Every row gives one point. To make a cloud, some directions were put in groups of two or more. Within a group, all points are equally far from the middle, so they leave a hole (a ring in 2 directions, a hollow ball in 3). The other directions are filled evenly. Then the cloud was stretched, turned, moved and blurred a little. Count the holes, and give their numbers of directions, smallest first.
(in the rows, 128 means zero)

Cloud (22 x 3):
[[110 109 220]
 [138  62 193]
 [128 154 198]
 [170  70 182]
 [206 128 166]
 [ 60 107 117]
 [163 116  78]
 [149 146  53]
 [ 77 120 146]
 [188 150 138]
 [175  99 121]
 [135  75  92]
 [144 170 131]
 [166  92 115]
 [192 166 184]
 [ 57  83 101]
 [ 55 105 109]
 [170 168 154]
 [148 170 125]
 [132  62 164]
 [176  80 161]
 [139 170 106]]
Holes: 1 (2)

Cloud, 27 rows:
[[128 160 177 100]
 [115 143 101 208]
 [131 182 175 123]
 [116 118  75 172]
 [ 84 143 200 172]
 [115 168 195 145]
 [143 153 125 219]
 [ 97 133 208 166]
 [ 70 180 122 182]
 [122 138 105 211]
 [178  87 184 151]
 [ 84 137 128  74]
 [122  59 103 142]
 [115 127  67 156]
 [126 146 175  88]
 [ 90  90 143  77]
 [174  69 123 107]
 [ 55 170 118 161]
 [116 118  79 178]
 [133 119 122 219]
 [132 200 150 185]
 [150  99 158 214]
 [109 199 157 185]
 [ 48 107 145 125]
 [138 146  70 111]
 [ 84 187 168 181]
 [193  94 166 158]]
Holes: 2 (2, 2)

Cloud (48 x 6):
[[ 92  91 152 167 156 173]
 [172 115 118 102 131 180]
 [127 165 145 124 173 100]
 [120  88 127 109 131 172]
 [123  78 166 121 143  54]
 [102  91 205 179 101 151]
 [120 130 118  74 138 134]
 [110 206 129  67  48  85]
 [118 202 127 107 160 147]
 [151 177  63 148 118 157]
 [131 164  92  50  68 108]
 [167 116 170  92  90 194]
 [101  67 150  20 111  75]
 [182  78 142 104 136 144]
 [196 139  74 105  87 147]
 [103 146 115 153 166 219]
 [160  74 218 138 100 161]
 [180  28 149 147 116 148]
 [ 62  69 121  99 104 110]
 [134 125 154 112 165 164]
 [ 71 143  66 159 140  40]
 [ 84 117 122 183 145 158]
 [144 180 109 131 139 160]
 [166  94 206 155 100 159]
 [119  60 187 150  64  99]
 [181 102 139 101 131 187]
 [154 161 133 185  92 168]
 [159  87 231 103 111 133]
 [144 237 132 106 111 216]
 [162 189 152  23  56 114]
 [145 136  99 172 102 152]
 [127 149  79 116 104 156]
 [144  55 213 164  94 168]
 [163 197 121 177 134 144]
 [191  26 171 157 147 109]
 [ 83 148 129  89 175 211]
 [183 154 113  84 147 126]
 [175 154 106 119  99 164]
 [101 129  91 183 112 173]
 [158 114 146 156  26  75]
 [102  28 122 102  79 127]
 [ 65 104 185 163 119 125]
 [ 95  86 219  84  96  59]
 [162 139  75 163 123 174]
 [186 162 132 147  99 203]
 [112 178 108 105 186 203]
 [134 206 150 121  76 169]
 [117 137 134 184  85 123]]
Holes: 0

Cloud:
[[104 151 155 144  65  52 122 101]
 [144  77  69 120 141 109 142  95]
 [126  80  91 110 155 202  56 148]
 [ 45 131  98 130 131 134 204 126]
 [ 75  74 190 156 105 109  86  84]
 [115 117 227 170 143 147 112 102]
 [ 78 121 119  47 141 127 196 111]
 [ 97 191  82 155 188 123 176 159]
 [116 135 126  52 188 157 103 195]
 [100  90 130  84 110  78 180 163]
 [139 164  55  47 143 146 143 173]
 [103 148 107 166 162 145  58 234]
 [179 170 152 125 161 142  66 174]
 [ 95 112 188 187 152  94  69 119]
 [ 83  93 155  42 133 166 143 124]
 [176 112  93  84  81  86  95 127]
 [163 147 127  52 106 131  74 202]
 [106 104 208 107 115  34 100 167]
 [ 63 164 208 148 120  53  82 161]
 [164 142 170 138 109  80 177 157]
 [ 88 117 161 155 124 191  91  50]
 [158 203 135 131 155 177  87 175]
 [ 82 222 152 162 161 112 149 137]
 [ 74 148 211  93 115  71 188 112]
 [ 78  97 152 161 154  66 130 145]
 [ 48 196 142 179 137 158 139 191]
 [121 140 158  15 161 138 107 135]
 [ 69 197 149 123  86 128 144 101]
 [ 97 157 104  41 134  98 192 127]
 [135 135 120 118 178  49 103 118]
 [131 184  99  51 170  96 161 215]
 [105 135 105  51 197  94 152 153]
 [142 135  77 138 193 127 108 107]
 [ 14 193 122 125 186 132 112 191]
 [109  63 159 194 184 131 149 149]
 [127 139 151 149 173  69  41 136]
 [ 66 150 128  77 138 183 166 168]
 [117 181  96 181 163 191  46 102]
 [150 148 154  91 230 120 146 149]
 [ 62  96 155 167 120  96 156 135]
 [153 173 143 122 175 184  69 161]
 [113  90 142 148 190  74 142  88]
 [ 31 151  97  92 152 102 123 194]
 [ 42 178 123 104 157 159  94 224]
 [149  84  94 163 152 185  50 137]
 [150 162 121  61 134 103 235 140]
 [117 129 194 114 205 123  63 126]
 [143 171 114 155 132 150 197 114]
 [ 45 156  76 135 173 122 111  85]
 [109 100 157 192 154 134 141 173]
 [177 155 110 147 130  83 106 114]
 [135 180  40 102  99 187 115 149]
 [ 70  76 119 108  90 164 115 132]
 [100 103 149 157 113  55 144 116]
 [141  61  60 135 166 149 127 166]
 [ 95  82 151 139 176 125  33 109]
 [117 101 101 164  89 109 129 151]
 [104 138 127 114 176  81  70 218]
 [114 187 107  91 121  70 203 150]
 [160 113 177 106 194 218 138 146]
 [169 178 119 150 128 118 107  93]
 [ 99 206  50 163 132 196 166 124]
 [159  87 162 127 106  90 140 172]
 [159 126 158  87 150 202 170 176]
 [103 133 139 113 204  76  81 179]
 [129 114  82  85 205 124 129 186]
 [176  72 128 117 169  94  92 107]
 [ 43 115 171 163 155 145 200  92]
 [ 91 166 147 208 190 142 100 176]
 [144  57 113 146 162 116  78 120]
 [133 111 144 113 153  32 170 101]
 [ 95 195 160 186 132 155  96  93]
 [152 115 101   7 125 117 145 149]
 [ 75 188  88 124 142 155 204 126]
 [136 138 117 196 180 149 135  86]
 [ 48  92 210 139 190 180 125 103]
 [ 77 152 171 172  78 101 111 100]
 [129  64 175 114  71  77 152  94]
 [ 88 198 149 142 121 184 124 190]
 [ 74  60 115 131 130 138  64 156]
 [ 58 117  77 170 141  77  90 142]
 [134 161  86 163  91  68 105 158]
 [124 114 154 158 149 189  68  61]
 [135  99 125 187 216 142 177 109]
 [ 74 181 106  87  61 110 129 181]
 [153 116  91  77 130 133  67  94]
 [131 167 124 102 129  69 108 242]
 [ 63 171  99  90 141  45 142 135]]
Holes: 1 (6)

Cloud:
[[138 178 140 204 144  66 125 104 125]
 [ 90  74  99 130  57 113 141 113 136]
 [ 86 205  90 157 180  87 166 122 163]
 [ 74  87 126 128 166 132 124  78  67]
 [ 76 225 144 145 133 133 124 136 127]
 [129 163 211 128 107 112  85  99 121]
 [103 116 124  97  93 132  97  70 116]
 [136 104 124 129 186 213 141 133 177]
 [108 134 186 128 131 169  93 192  92]
 [108 173 137 148 130 174  78 170 150]
 [113 180  79 132 222  89 166 112 193]
 [193 150 124 142 159 113 150 181 190]
 [134 132 161 156 219  81 149  78  95]
 [ 75 174  76  59 154 181 157 125 140]
 [109 100  73  82 117 177 126  95 103]
 [162 113  75  97  78 120 153 143 149]
 [ 81 146 158 117 201 143 187 169  85]
 [120 137 249 108 149 117 101 148 114]
 [109 200 141  94 204 116 170 152  90]
 [ 67  90  98 126  99 151 177  95  70]
 [170 132 122 109 160  50 134  86 162]
 [106 139 130 176 122 137  89  90 195]
 [138 155 177 146 189 135 198 139 175]
 [155 189  77 169 150 157 156 145 167]
 [ 65 160 133  78  93 140 166 152 155]
 [188 125 115 195 179 105  83  87 140]
 [ 84 212 164 126 180 174 160  53 121]
 [140 103 139  91 207 157 129 148  80]
 [ 96  92 124 180 113 160 193 154  70]
 [185 102 188 127 136 129 142 195 129]
 [141  63 153 132  68 122 178 119 119]
 [ 53 141 199 195  91 160 147 115 119]
 [ 98 130 125 132 163 115 158 208 104]
 [128 117 116 185 209  56 142 116 167]
 [148 180 118 137 199  89 152 112 206]
 [ 75 106 180  86 172 118 165 112 118]
 [132 105 126 122 156 102 172 151  43]
 [156 130 108 188 139  36  91 131 138]
 [162 129 153 132 108  51 154 110 154]
 [ 72 165 175 171 107 207 154 159 139]
 [115 176  53 175 175  68 148  77 169]
 [ 84 126 192  71 152 208 125 136 118]
 [ 55 156 160  89 145 218 144 135  88]
 [104 171 116  56 162  69 130 146 151]
 [135 193 154  85 170 218 146  97 138]
 [118 176 120 127 107  62 110 131 178]
 [120 196 155 109 125 157  99 166  98]
 [174 141 133 161 138 121 172 192 170]
 [126 184 128 170 109 197 158 151 155]
 [166  89  47 184 173  94 160 163 162]
 [121 169  81 155 169  86 147 162 220]
 [122 152  39 144 178  99 159  45 167]
 [ 98 125  86 159 195 137 101  51 113]
 [170 111  99 173 148 194 112  95 158]
 [ 99 166 132 139 141  51 127 109  72]
 [173 141 177 192 110  83  97 115 106]
 [194 123 114 161 101  58 140 127 143]
 [ 99 137 223  97 158 132  97  94  93]
 [206 131 117 106 148 119  89  94 123]
 [120 156  43 123 155 120 172  57 103]
 [151 208 119  96 210 177 131 103 155]
 [171 160 126 150 210 141 197 151 147]
 [116 176  87  62 178 193 140 103 167]
 [ 90 110 150 137 222 117 118  80 115]
 [ 67 118 112 154 171 160 102 187 150]
 [133  71  82 108 121 101 152  81 186]
 [109 137 120 210 108 151 148  71 136]
 [150 180  64 167 169 157  90 148 166]
 [129 144 157  78 172  63  76 133 152]
 [ 82 120  74 152 128 183 174 159 122]
 [141  96  82 149 103  44 154 156 111]
 [108  88 126 128 173 169 142 116  49]
 [155  41 108 105 133  87 142 120 136]
 [188 142 131 158  84 103 173 160 119]
 [170 186 216 119 190 122 110 128 154]
 [117 169  63  99 125 106 144 187 154]
 [128  75 129 122 208  83 119  88 139]
 [ 94 122 121 115 157 153 149  66 194]
 [117  78 109  61 161 183 103 157 173]
 [149  90 146 117  97  68 175 137  78]
 [166 197 168  76 184 149 111 124 150]
 [119 121 148 178  91 171 112 135  68]
 [165  58 173 114 137 128 137 129  81]
 [143  68  46 121 169 167 154  88 162]
 [118  80 110 110 127 127 118 215 166]
 [ 61 100 148 117  63 129 147 100 120]
 [170 100 137 155  90 111 190  93 154]
 [164  86 146  95 143 162  76 138 102]
 [ 59 178  39  86 171 142 167 139 160]
 [151  78 126 212 146  83 171 123 137]
 [180 164 122 100 113 140  93 156 138]
 [ 99  63 159 109  88 121 161 100 112]
 [ 78 127 173 116 154  59 151 126  69]
 [126 176 167 109 150 151 190  94 183]
 [ 85 215 137 101 176 207 152 106  97]
 [173 158 116  77 133 112 143 148  95]
 [116 113 102 101 153  79 199  76 105]
 [ 44  87 104 155  89 110 131 120 132]
 [151 125 132 202 154  81 154 147  62]
 [233 143 161 142 179 127 138 145 132]]
Holes: 3 (2, 3, 3)
